Every row gives one point. To make a cloud, some directions were put in groups of two or more. Within a group, all points are equally far from the middle, so they leave a hole (a ring in 2 directions, a hollow ball in 3). The other directions are filled evenly. Then the cloud was stretched, turned, moved and blurred a little. How many holes are there, and how many directions does each take, smallest first?

Cloud (21 x 3):
[[  8  16  28]
 [  2 -84  -6]
 [-25 -80  11]
 [ 53  50 -27]
 [ 80 -40  -8]
 [-50 -31  19]
 [-28  20 -21]
 [ 95  -1  -9]
 [-38 -54  50]
 [-37 -51   6]
 [ 17 -31 -17]
 [-17  22  22]
 [-75 -43  61]
 [ 16  57   1]
 [-36 -42   8]
 [ 13  14   8]
 [-23 -14 -23]
 [ 16 -19 -42]
 [ 21  37 -35]
 [-35 -32 -21]
 [ 71 -45 -14]]
Holes: 0

Cloud:
[[ 72 -32   4  16]
 [ 39  64 -23 -17]
 [-39 -58  40  23]
 [-51 -17 -17  59]
 [-59  13  40 -48]
 [  8   5 -24  78]
 [  5  72 -44 -11]
 [-28  16  75   4]
 [ 24  37  40  65]
 [  1  -8 -81   0]
 [-92  27  -4 -26]
 [-19 -47 -23 -58]
 [-32  -2 -22  70]
 [ 40 -22  46  46]
 [-25 -75 -41   9]
 [ 28 -23   2 -53]
 [-34 -38 -36 -56]
 [ -2  77  31  47]
 [-40  79 -31  -1]
 [ 11  49  34 -41]
 [ 15  49  51  53]
 [-46   5 -61 -39]
 [ 21 -70  28  15]
 [-41  -6  72   8]
 [ 73  11 -24  -6]
 [ 75  -3 -16  -7]]
Holes: 2 (2, 2)

Cloud, 49 rows:
[[ 26 -54   5  27  48 -55]
 [-32 -43   8  -3  38 -13]
 [-39   3  13 -18 -31  19]
 [ 31 -66  22  19  20 -12]
 [-11 -38   2  53  45   3]
 [ 52  40   3 -38 -17 -37]
 [ -7  17 -41  -7   5 -16]
 [-38 -39  32 -37 -18  -1]
 [ 57 -13  10  60 -30 -48]
 [-19 -10  16  -1 -14  42]
 [ 16  24 -40  27  24 -33]
 [ 21 -18  23  17  27 -63]
 [-32  41 -15  24 -28  43]
 [ 46  13 -10 -32  -1  -6]
 [ -3  28  34 -24   0  14]
 [-24 -46  -2  42  36  -2]
 [ 15 -25  30 -52  -8 -12]
 [-40   7  -9  -3  19  32]
 [ -9 -29  34  43 -58  12]
 [ 18  22 -12  -1 -50 -42]
 [ 28   5  30 -21  -9   6]
 [-14 -34 -26  70  20  -7]
 [ 24   2  -2  85  -1 -29]
 [ 35  41 -29  41 -20 -33]
 [ 18 -14   4 -40   4   3]
 [  7 -44  40  29  -2  16]
 [-12 -81  22  41   8  15]
 [-14 -43   5 -11  43  -5]
 [ 44 -37  17 -22  25 -83]
 [  4 -37  27 -24  19   4]
 [-41  13   6  14 -24   9]
 [-35 -39  53 -14 -11 -11]
 [ 26  55 -38  24  33 -23]
 [ 22  21  20 -14 -42  18]
 [ -6  39 -53   2  17   5]
 [ 42  26  12  11  23   2]
 [-22  54  11   0   9  29]
 [  4  63 -40 -12 -31  -8]
 [-20  35  -4  48   0  17]
 [ 33  27 -23  -5  63  -4]
 [ -7 -61  30 -25 -26 -12]
 [ 15  -7 -12  95 -24 -33]
 [ -7   3 -32  11  50  -7]
 [ 46  -2   7  46 -13 -58]
 [ 16 -56   5  36  48 -54]
 [-17 -21  29  28 -37  32]
 [ -7 -19 -31  26  15  26]
 [ 36  71  -6  -7 -23 -28]
 [-21 -44   3  95   5 -11]]
Holes: 1 (4)

Cloud, 72 rows:
[[  2 -43  35 -46  33   4  21  17]
 [ 35 -30 -16  11 -41 -11  45 -33]
 [ 20  17   1 -23  32 -17  46   9]
 [-78 -17   0  15 -40 -23 -12 -28]
 [ 40  -2  -5   6  -7 -14  36   2]
 [ 14  -7  10 -21 -15 -75  32  31]
 [  3  32 -25  -2  42 -17   0  -6]
 [ 19  -3 -11  23  17 -52 -12  24]
 [ 50  33   6 -48  17  -7  47 -25]
 [-55 -33  48 -31 -30  -6   0  23]
 [ 28 -66  28 -15   9 -16  49  35]
 [-26  64   3  29 -13  -8 -17 -22]
 [ 25 -45  -7 -40  23   9  -8  33]
 [ -5  18 -11 -13 -11  -7  21  16]
 [ -7  -6  36   6 -22 -72   9  37]
 [-14 -51  20 -52  -2 -23 -15  29]
 [ 15  39   0   6 -24 -30 -33  34]
 [ 11  36 -21 -11  33   0 -20  13]
 [  4  -2  67   3 -11 -10  10 -11]
 [-39   0  32 -41 -21 -66 -16  50]
 [ -1 -22  23 -38   6  11  26 -40]
 [-10  14  -8  -8   4  14   5   3]
 [ 18 -34   0   5   5 -70  22  11]
 [-17   7  -2  13 -36 -41   4   9]
 [  9 -51  34 -63  10 -20  -7  38]
 [-27 -62  26  23 -18 -73  34  46]
 [-38 -16   7 -43  10  -9 -26   7]
 [-12  -2  45 -16  18   9 -17 -25]
 [-14  67  -8  12 -26 -25 -11 -29]
 [ 33   2  20  -6 -19 -52  21  49]
 [ 14  81  -6 -12   0   1 -38 -17]
 [ 13  12  31   2  -1 -33  -7  52]
 [-20 -37  38 -30  -9 -38  -6   5]
 [  0  64  23 -19  33   6  43   8]
 [  3   2 -13  12  14 -66   0   7]
 [-65  -1  27 -33   8 -10   7  27]
 [-37 -16  30 -42 -21 -60   3  25]
 [-10   2  -6  14 -47 -42  44  -5]
 [ 33  43 -11 -11  18   9  43 -40]
 [ 19  16  13  -7 -54 -22   4  14]
 [-17 -20  10 -13   2 -35 -49  16]
 [-32 -20  35  -7 -26 -95 -17  39]
 [ 12 -22 -13   3 -28 -11   8 -27]
 [ 30 -58  13  -9  -6   3  -2  51]
 [-48   9  52 -49 -49 -17  50 -28]
 [-56 -10   7   1 -23 -34  -3 -33]
 [-27  30  16 -10 -26 -28   5  -7]
 [ -8  12 -20   7   6  17  21 -34]
 [-22  35   3 -28  38 -18 -30 -46]
 [-15  28  15 -22 -46 -42  20 -11]
 [ -4  14  -7   9  -8   1  34  -6]
 [ 29 -15  35  20 -17  26  39 -10]
 [-47   0  53 -28 -37  31  -5  -8]
 [ -4  13  31 -42  -6  30  29  18]
 [-55   2  -3  20 -17 -12   6 -17]
 [-17  29 -16 -28 -58 -24  35 -10]
 [ 30  30  31 -42   5  -1   3 -33]
 [ -9  37 -15  14 -23  31  11 -43]
 [-36 -31  46  11  -3 -36 -28  38]
 [ -5  14 -14 -27  32  44   1 -17]
 [-24  14  -1 -42  12 -30  71  -6]
 [ 25  47 -49   9 -14 -37  -8   6]
 [  4   6 -20 -41  25 -47  35  11]
 [ 36 -13 -10  -4 -17   9 -28  15]
 [-57  -5  63  30 -12  -9 -18  15]
 [-17 -20  42   4 -45  -4  56 -36]
 [  2 -22  39  38 -16   4  25 -20]
 [  9   6   2   2  -7 -44 -17  61]
 [-53 -25  28  50 -17  24  11  -4]
 [ -7 -46  31  -8  12  -4  21  48]
 [-39  16  20  18 -28   6 -21   4]
 [-33  23  39   2   1  32  27 -51]]
Holes: 0

Cloud (91 x 9):
[[-33   7 -11 -10  -9 -13  17  22 -24]
 [ 15  19   3   4 -66 -51  -2 -21 -11]
 [ 45  -3 -65 -14 -16   9 -51  -6   3]
 [-25  52 -27 -15 -42  11 -34  46 -37]
 [  8 -29 -47   1  28  33 -24  41 -28]
 [-37   2   7  48   0  -2  10  27 -12]
 [-14 -63 -26  25  11   0 -63  -4   3]
 [-30  25  35  27  -9 -26   7  -4 -56]
 [-45  11  11  47  -9 -45 -48  46  32]
 [ 15  10 -18 -38 -29  17  65 -23 -26]
 [ -1  31 -51  20  -1 -57  -6 -31   3]
 [-55 -46  41  21 -19 -40  -7  12 -15]
 [-27  12 -39  58  -8  28  -5  20 -16]
 [-19 -22  37  49 -35 -19 -32   5  -2]
 [  9  -8  41  55  19  11 -24  35   0]
 [-15  42 -17  58 -51 -22 -11  18  19]
 [-52   1   0  34  12  12 -16  16   6]
 [-10  14  47  34 -19   0 -44  34  26]
 [-20  -6 -25 -32  34  -6 -10   0  23]
 [ 16  25 -28  33 -34 -72  -8  -9  16]
 [ -2  26  19  16 -14 -24 -21  50  35]
 [ 16   8 -46 -33 -14 -16 -36  37 -39]
 [ 31 -34 -51  69 -55   0 -35 -13 -16]
 [ 30 -32 -21  35 -19  49 -23  33 -11]
 [  1  14  37  48  -4 -36 -95  31  19]
 [  7  39 -10  27 -22 -18 -29  -8  26]
 [-44 -16  24 -29   7 -31  19   7   9]
 [ 33 -21  -7 -20 -12 -27 -14  73  -1]
 [-14   2 -21  27  40  -5 -21  -2 -24]
 [  4  53  -4  28  22   4 -22  13   0]
 [  7  10  12  60  10 -25   4   0 -13]
 [-27  11   2  34   4 -47  21   7  35]
 [  6  30  12  13 -39   5  89  -7 -42]
 [-24  10  21  13  10  26 -24  28  -8]
 [-32 -36  -3  39 -30 -34 -26  23  -8]
 [ 35 -64 -13 -12   1   4  -4  -8  26]
 [ -2 -22   6   0  40 -42 -18 -22   6]
 [-14  18  -9 -12 -30 -37  21 -18  23]
 [-31 -10  10  48 -11 -48 -45 -17  -8]
 [-33  12  12 -19 -21 -23 -17 -30 -36]
 [ -4 -14 -16  22   9 -31  43 -35 -21]
 [  2  19   0 -21   8  38  38 -18  -4]
 [ 24   0 -33  49 -12   6   2   4 -56]
 [-13  13 -20  73 -17   2  -8 -25 -48]
 [ 24  12   0  63   3  13 -30   9 -56]
 [ 46  11 -11   5 -48  -3  12  48  51]
 [-41  -1  55  17  38  -4 -19 -19 -35]
 [-25  17  21  61  20 -73 -64   8 -13]
 [ 26 -14 -37  30  -4 -20  36   2  25]
 [-14 -34  -9   7  11 -34  -7 -43  33]
 [ 51 -27 -21  51  16 -66   7  -8  15]
 [-20 -34 -13  11  49 -11  23 -25  50]
 [-36  12 -14  30 -45 -47 -19  24  21]
 [ 50 -49 -41  45 -17   6  14 -46  13]
 [ 35  51   4  61 -38 -21  16  31  45]
 [-33 -18  11  39   4  74  28 -19  16]
 [ 10   9 -22  -3 -60 -55  14 -20  50]
 [ 11 -13  16  13 -59  22  10  58  20]
 [-22 -29 -40  26  -9   9  -5   1   5]
 [ 24 -40 -30  18  -5  95 -18  24 -26]
 [ 26  -8  40  70  21 -43 -15   9  45]
 [  9 -17  -6 -25 -17  63  23   0 -29]
 [ -7   8  13  -8   4 -76   7 -35  -5]
 [ -4 -25 -41 -22  -6 -41 -28  37  -2]
 [ 31  23 -46  49 -28  32 -17  -1 -39]
 [ -1  40 -13 -33 -11  13  18 -20  13]
 [ 20 -23   0  41  18 -12 -15  40 -13]
 [ 54  38   2  17 -22 -15  46   2  32]
 [-49 -11  73   0  27 -32  -7  28  46]
 [-15 -18  39   1   9 -16 -34  54 -14]
 [-28   0 -15  53  -5 -33  13   7  17]
 [-50 -27  18 -29  20 -37  19   2  40]
 [-40  -6  28  38  10 -78 -20  -3  15]
 [-43 -47  10  12  18  14 -43  27   4]
 [ 25 -40 -11 -15  29  46 -12 -10 -27]
 [ -1 -18  14 -25   9 -41   4  52  12]
 [ 23 -24  -6  23  -6 -33   9 -22 -17]
 [ 42 -14   3  14  34  -9  -2 -11 -16]
 [ 39  37 -24  -5  20  -7  35  37 -21]
 [-16 -44 -13   9 -23  14  16   7 -17]
 [ 12  16  17  35 -35  18  30   7  22]
 [-32 -13  -5 -48  21  51  -3   6 -13]
 [ 37 -52 -30  -8  33  24  -2 -45 -38]
 [ -1 -11 -20  -1  23 -87 -33 -39   4]
 [ 21 -31 -30  29 -43 -18  41 -32  30]
 [-15  -6 -35  24 -54  11   0  33 -27]
 [ 42  39   5  74 -25  10  12  13 -32]
 [ -4  13  -6  -9  21 -40  10  20  61]
 [-11   3  16 -11   1  25 -17  10 -21]
 [ 31  27 -48  25 -27  42  -8   4 -27]
 [-24 -13  45  -2   5 -37 -14 -14  12]]
Holes: 0
